Rows are points. Two turns around zero, p and q, are shown by what they do to some points. Write where each new point lands after one turn and then the other. Backwards means that the second turn is done in reverse. Each puzzle has new turns, and all numbers are rounded.
(in the rows, 128 means zero)

Turn p:
[ 73  91 151] -> [183 133 171]
[ 82  95 124] -> [182 124 144]
[168 133 138] -> [ 95 151 117]
[175 123 144] -> [ 96 165 118]
[ 89 171 115] -> [128  70 141]
[180 154  96] -> [ 85 125  77]
Turn q:
[154  96 175] -> [168 167 156]
[136 166 152] -> [155 129  91]
[ 74 123 121] -> [ 79 148 114]
[147 127  64] -> [109  68 151]
Where do these land?
p, then q: [157  91  78] -> [117  60 131]
p, then q: [125 106 105] -> [137  99 138]
q, then p: [117 125  87] -> [165 133 148]
q, then p: [134 174 179] -> [102 116  66]
p, then q: [106 143 191] -> [153 187 104]

Turn p:
[137 131 115  98] -> [118 158 132 140]
[156 159 108 151] -> [164 139  94 137]
[126 139 152 152] -> [153 106 134 117]
[120 129  86 132] -> [113 129  97 154]
[108  50  67 114] -> [ 34 130  89 125]
[ 70 150 166 105] -> [127  98 191 158]
[179 139 203 144] -> [188 136 159  65]
Turn q:
[ 96 113  95 184] -> [138 117 158  62]
[150 105 142  67] -> [153 159 101 179]
[166 148  81  67] -> [135 162 173 195]
[104 142 141 112] -> [139  99 120 142]
[133 121 130 161] -> [113 133 126  98]
[ 86 145 117 187] -> [119  85 150  72]
[161 122 191 118] -> [ 99 140  66 148]
Where do these land?
p, then q: [151 156 152  94] -> [ 82 117 112 151]
q, then p: [146 158 108  67] -> [169  80 107  97]
q, then p: [128 159 109 139] -> [121 107 154 113]
q, then p backwards: [127  50 167 137] -> [205 126 101 162]
p, then q: [141 131  80 185] -> [149 168 187 113]
p, then q: [ 76 115 152 147] -> [162 144  86 102]

Turn p:
[150  88 141 140] -> [157 153 143 102]
[ 71 107 130  96] -> [133  73 168 133]
[172 178 109 153] -> [104 169  76 148]
[128 121 153 102] -> [140 104 122 104]
[111  95 173 172] -> [112 149 174  78]
[135 179  60 106] -> [121 120  86 205]
Turn q:
[149 132 128  86] -> [165 112 104 129]
[108 106 127 156] -> [110 145 159 138]
[162 132  84  99] -> [152 138  78 157]
[ 61 145 150 166] -> [ 67 100 175 120]
[178  95 115  74] -> [202 141 101 145]
[110 157 162 188] -> [ 71 133 150  81]
Where do these land?
p, then q: [106 130 105 186] -> [ 85  96 147  93]
q, then p: [170 141 162 108] -> [172 118  93 143]
p, then q: [ 79 137 124 141] -> [119 118 177 119]
p, then q: [116  60 123 135] -> [161 128 124  67]
q, then p: [170 171 125  69] -> [190 155 123 178]

Turn p:
[118 163 108 184 106 196] -> [110 208  84 120 117 161]
[190 141 123 123 127 139] -> [147 131  87 120 161  97]
[120 123 159 121 143  67] -> [127  69 157 104 132 136]
[ 92 112  95 163  50 173] -> [129 215 150 161 144 178]
[156 172 114 130 130 136] -> [139 149 101  93 131 106]
[121  58 183  93 161  88] -> [128  32 152 174 126 133]
[ 84 121 143  88 130 124] -> [148 112 162 145  86 133]
[144 134  99 121 178 101] -> [ 96 107 130 108 126  77]
Turn q:
[119 107 133 128  83 119] -> [137 103 149  97 134 151]
[176 150 152 120 160 120] -> [117 145 113 178  96 146]
[ 85 114 103  62 173  98] -> [155 120 149 184 196  96]
[159 144 161  82 112 181] -> [ 96 136  82 139 151 188]
[152 160  93 153  76  84] -> [161  67 114 110  76 124]
[137 101 195 124 100 157] -> [107 157 145 105 135 198]
[ 86  93  85 145 108 134] -> [125 104 153  82 155  89]
[148  99 110 165 177 166] -> [ 65 158 136 128 114  87]
[ 91 183 120 173 163  93] -> [188 162 113 129  96  74]
Where do these land?
q, then p: [139 125 100 179 150 165] -> [146 131 192 102 114 131]
q, then p: [129  89 105 131 167 132] -> [113  96 149 104 113 160]
q, then p backwards: [128 133 193  64  84 137] -> [124 111 187 179  65 131]
q, then p: [152 151 103 122 168 131] -> [ 94 145 155 104 149 142]
p, then q backwards: [142 129 162 140 111  96] -> [113 120 128 102  85 127]
p, then q: [150 112  45 154 138 135] -> [205 158 124 146 126  91]
p, then q backwards: [ 56 157 188 107  78  99] -> [130 115 192 146  61  62]

Turn p:
[135 130 110 142 147 109 128  55] -> [131 152 156 132 164 166 123 177]
[114 159  59 140 177 147 127  79] -> [148 172 131 135 183 174 186 145]
[127 121 151  85 128  98 175 195] -> [123  68 104 102  94  69 149 137]
[152 120 165 157  51 142 146 177] -> [ 86 124 111 169  57  93  94 105]
[130  93  57 110 168 125 130  84] -> [182 153 115 104 143 181 157 174]
[146 117  98 152 183 113  74  80] -> [190 148 173 139 170 173 122 139]
[136 143 159  93  71 147 103 165] -> [ 89  88 110 126  94 135 104  74]
[ 87 139 176 142  54 112 113 147] -> [ 77 112  93 150 134  97  62 101]
[155 161 100 132 178 117 129  90] -> [142 130 171 138 161 158 171 154]
[120 101 184  98 147 163 166 155] -> [111 133 139  63  92  80 134 113]
[106 126 149 157 104 134 117 181] -> [127 129 105 152 116  83 107  88]
Turn q:
[124 148 187  97  78 107 128 145] -> [101 106  67 125 104 108 102 167]
[190  76 131 167 114 126 124  84] -> [172 118 133  59 162 114 173 139]
[ 91 170 122 132 136 156  98 168] -> [105 132 104 190 129 158 126 102]
[125 134 150 164 174 134 164 125] -> [148  96 166 133 125 172 123 146]
[107 104 141 151 184  94 133  86] -> [179 100 185 146 136 109 120 147]
[143 103  42 179  84  92  96 139] -> [196 201 100 112 116 116 168  81]
[ 86 118 130  86 141 185 155 128] -> [ 80 115 152 130 152 139  73  98]
[129 116 107  60 128 109 153 196] -> [ 76 136 132 117  52 109 111  91]
[163 149 145 120 140 123 152  52] -> [123 136 165 103 162 120 135 200]
[ 67 177 157 109 124 143 145 167] -> [ 92 116 103 180 107 160  72 133]
[183 113  96 142 104 139  61 119] -> [135 152  99 112 161 102 203 105]
Where do these land?
p, then q: [134 159 159 100 110 171 131 119] -> [120 126 130 143 159 112  69 134]
p, then q: [160 161 119 101 158 143 151 159] -> [133 117 139  77 115 135  81 144]
q, then p: [ 87 171 107 114 147 171 156 167] -> [105 191 126 134 162 138 106  79]
q, then p: [ 80 150 111  96 175 106  90 113] -> [130 142 159 181 158  83  90 138]
q, then p: [137 172  77 166  84 123  73 183] -> [ 87 173 112 186 135 162 196 160]
q, then p: [ 98 137  58  91 145 147  91  92] -> [106 129 180 150 205 100 130 141]
q, then p: [135  53 163 115 143 137 130 100] -> [167  94 145  74 120 129  93 160]
q, then p: [115  87 143 122 109  83 133 128] -> [145  84 124 143 111 156 102 145]
p, then q: [168  97 176 162 103  99 194 102] -> [142 108  41 164  76 123 116 116]
p, then q: [166  93 167 213 106 101 129 118] -> [169 106  48 167 118 133 173 152]

Turn p:
[112 142 116 135 170 156  95 130 164] -> [147 112 137 128 112 116 148 169  79]
[138 104 124  98 104 111  96 129  90] -> [148 124 144 133 170 117 143  89 152]
[ 61  75 125 168 103 102  92  71  68] -> [129 192  99 176 199 153 199 125 144]
[161  79 168 121 158 129 130 156 179] -> [135  66 114 114  95 170 135  94  95]
[147 137 157 112 155  80 171 113  86] -> [143 145  81  85 155 145  83 110 149]
[ 86 128  91 172 117 155  74 197 165] -> [ 70  99 187 138 131 112 187 166  84]
[157 155 167 116 107  80 159  86 124] -> [134 147  92 146 140 138  55  97 139]
[171 180 163 168 159 171 159  79  93] -> [173 155 127 126 111 181  66 193 157]
[128 151  71 118 108 160 160 157 149] -> [ 95 121 151 118  80  78 130 148 153]
[ 81 104 170  91 122 148 130 134 115] -> [142 173 144 108 116 144 156  83 106]
[167 154  54 109 105 115 145 157 176] -> [ 91  72 131 134  99  52 104 135 149]
Turn q:
[ 83 140 112 105 143  70 129  75  78] -> [170 143 122 117 166 124 196 150  72]
[163 123  97 162 144 149 138  99 179] -> [132 160  96 139  62 124  96 127 127]
[109 178  78 105 170 115 169 109 149] -> [170 164  79 179 153 113 115 132  95]
[127 128 175 173 123 143  93 172 147] -> [ 99 109 117  98 125 147 121 125 201]
[187 100 170 132 122 122 159 167 132] -> [ 71 130 153 136 113 118 127  66 149]
[121  88 180 141  75 158 138 150 135] -> [ 66  86 145  83 125 118 103 122 138]
[120 147 122  77 146 131 112  81 117] -> [156 117 134 164 129 103 158 168 104]
[161 193  66 164 147 172 147 100 136] -> [191 191 113 144 100  90  73 138 143]
[ 86 113 126  68  86  52  90 144  90] -> [158  59 156 117 179 170 186 112  86]
[125  70 152 154 124 169 104 182 117] -> [ 69 121 166 102 125 174 104 141 165]
Where do these land?
p, then q backwards: [109  72  83  90 181  88 185 178 128] -> [106 129 206 191  84  75 134  94 154]
q, then p: [155 160 122 123 126 156 100 160 158] -> [119  87 130 179 120 141 138 132 106]
p, then q: [155 139 108 147 157 169 177 136 164] -> [123  67 154 108 133 157  88 105 117]
p, then q: [123 107 164  92 109 209  94 146 128] -> [ 86 112 149 103 110  42 139 109 142]
p, then q backwards: [117 135 120 118  91 142 148  88  53] -> [152 175 126 172 179 143 125 157  95]
q, then p: [104 172 112 107 104 133 132  88 159] -> [120  76 118 123 170 117 139 122 167]
p, then q backwards: [118 142 125 128 137 131 152  65 134] -> [130 156  98 145 165 140 135 104 158]
q, then p: [107 146 143 184 170  32 100 104  55] -> [148 141  96  66  41  93  49 138 164]
p, then q: [145 137 216 144  56 139 142 149 130] -> [124 102 121  86 109  85 130 216 172]
q, then p: [111 102  91 156 135 105  81 154 173] -> [147 118 177 154  76 115 160 143 158]
q, then p: [163  97 124 120 141 104  96 140 125] -> [121 155 137 151  88 159 121 126 141]
